Each row is a point. The last column is the point's height on a tilted bowl or saddle (a function of degree 2), plus a little noise. Along how many of its main directions does it bend up, bend down or stay straight?
(in the rows, 128 means zero)

Points, 12 rows:
[[100 164  99]
 [127 154 118]
 [176  81  68]
 [139 133 119]
 [103 114  96]
 [211 158  69]
 [ 88 134  91]
 [131 145 121]
 [117 182 100]
 [120 149 116]
 [158 115 110]
 [163 134 115]]
Directions: 0 up, 2 down, 0 straight

Points:
[[ 92 137 101 107]
 [106 149 175 182]
 [126 163 118 106]
 [119 119 161 157]
 [147 150 112  98]
 [134 189 101 109]
 [149 156 149 127]
 [147 162 174 161]
 [ 88 136 142 149]
 [131 146  64  89]
 [129 166 117 106]
 [102 140  99 100]
 [186  99  82 135]
 [ 76 175 116 142]
 [165 115  69 109]
 [ 88 141 164 181]
 [155 120 157 144]
 [152  89 174 190]]
Directions: 3 up, 0 down, 0 straight

Points:
[[130  86 151 122]
 [114  90 140 128]
 [119 125 115 130]
 [189 115 161 116]
 [132 130 128 114]
 [154 138 144 102]
 [144 154 129 105]
 [164 133 127 106]
 [150 111 126 118]
 [151 133 165 103]
 [ 99 194 114 152]
 [101 121 175 116]
 [157 115  65 163]
 [147  66 118 157]
 [ 74 123 182 132]
 [ 57 165  89 218]
 [101 103  80 184]]
Directions: 2 up, 0 down, 1 straight

Points:
[[134  94 159  77 159]
 [ 93 147 168 111 132]
 [155 121 151  87 128]
 [126 101 120  90 157]
 [138  55 112  88 191]
 [ 81 159 202 105 134]
 [157  93 126 147 146]
 [147  88  84  95 168]
 [154 149 106 117 111]
 [127 141 187 113 118]
 [122 125 107 147 135]
 [113 112 155 143 144]
 [118  42 150 134 203]
 [ 77 100 147 143 173]
 [128 143 153 186 107]
 [ 80 177 126 109 110]
 [138 132 123 168 118]
 [ 54 115 142 112 179]
 [162 163 151 117  89]
 [152 132 204  81 120]
 [140 106 154  99 145]
 [108 121 101 132 144]
 [160 154 135 145  96]]
Directions: 1 up, 0 down, 3 straight

Points (39 x 7):
[[154 117 116 119  43 139 134]
 [149 103 112 129 134 147  95]
 [ 76  93 119 124 143  67 125]
 [148 117 116 106 113 183  60]
 [141 162 128 115 152 164 100]
 [164 167 119 142  64 146 105]
 [ 79 152 118  89  64 127 155]
 [120 122 143 109 128 103 133]
 [151 163 106 139 118 122 114]
 [171 144 124 132  75 164  85]
 [156  84 143 122 143 187  45]
 [148 157  92  82 110 101 118]
 [133 165 139 172 150 121 154]
 [134 166 122 129  67 125 128]
 [117 168 105 128  90 176  82]
 [126 132 135 161 193 108 162]
 [115 192 167 122 150 155 154]
 [126 133 143 183 190 109 174]
 [135 114 144 166 163  69 172]
 [ 92 157 112  83 135  83 123]
 [123 165 115 157 169 177 104]
 [104 122 110  92 110 130 119]
 [ 53 156 129  95 114 115 154]
 [125 166 102 132 111 126 109]
 [122 109 130 137 213 163 121]
 [145 159 160  95 175 108 158]
 [102  98  63 155 154 159 102]
 [108 137  87 127 158 106 124]
 [ 97 166 141  78 108 132 134]
 [154 146 144 102 104 105 141]
 [105 137  92  59 105 142 120]
 [121 158 128  89 173 127 129]
 [117 147 109 150 111 146 104]
 [ 94 146 154 120 125 184 115]
 [189 154 136 166 119 184  72]
 [153 104 151 143  92 129 136]
 [194  70 184 190 117 188  68]
 [103 103 135  82 145 162  97]
 [181 127 148 184 183 147 158]]
Directions: 3 up, 2 down, 1 straight
